Each point is reached from the start by the listed moves, each made once or not at all, plus a little noise. Is the number of moves made odd or even? Then give how often each move was made.

Moves:
(1): [-16  36   5]
(2): [-31 -31   3]
Start: [-11  19 -17]
Points:
[-60  24  -7] => even (1, 1)
[-10  20 -15] => even (0, 0)
[-44 -10 -12] => odd (0, 1)

Moves:
(1): [ -4  11   4  -8 -13  -4  -2  -9 -16  -4  -9  18]
(2): [-15  12  -4   1   8   1  -1  -6  10 -12  11   2]
(3): [-17  -7   1  16   0   5 -13  -3   8  -8   8   9]
(4): [ -9  -8  -6 -13  -4   0   5   9   4   5  -7   0]
(5): [-10  10  15  12  -2  20  -4  18  16  11  11   2]
(6): [ 14  11  14   2 -16 -13   1  14  -1  -5  -4   3]
(7): [-16  -9  -3   4  16  -2  15  -6  -1  -9   2   4]
(8): [-3  5 -5 -1  3 -6 12 -2 17  2 -1  3]
(9): [ 13  -6   5  -2  11 -12  -7  -9  -5   6 -12  -1]
Start: [ -9   3   7 -13  -8   1 -10   8 -16   2   4   4]
Points:
[-38  32  23   5   2   1  15  26  25 -12  22  17] => odd (0, 1, 0, 0, 1, 1, 1, 1, 0)
[-37  19  12 -28 -17 -18   7   9 -19 -23  -3  29] => odd (1, 1, 0, 1, 0, 1, 1, 0, 0)
[-32   3  14   8  -6 -15   6  12   9 -18  10  22] => even (0, 0, 1, 0, 0, 1, 1, 1, 0)
[-60  10   5  -1   2   1 -11 -16 -15 -31  17  37] => even (1, 1, 1, 0, 0, 0, 1, 0, 0)
[-13   8  20 -19 -27 -30 -13   8  -9  -3 -21  35] => even (1, 0, 1, 1, 0, 1, 0, 1, 1)
[-50  10  31   0 -28   5  -7  32  -6  -7   5  40] => even (1, 0, 1, 1, 1, 1, 1, 0, 0)
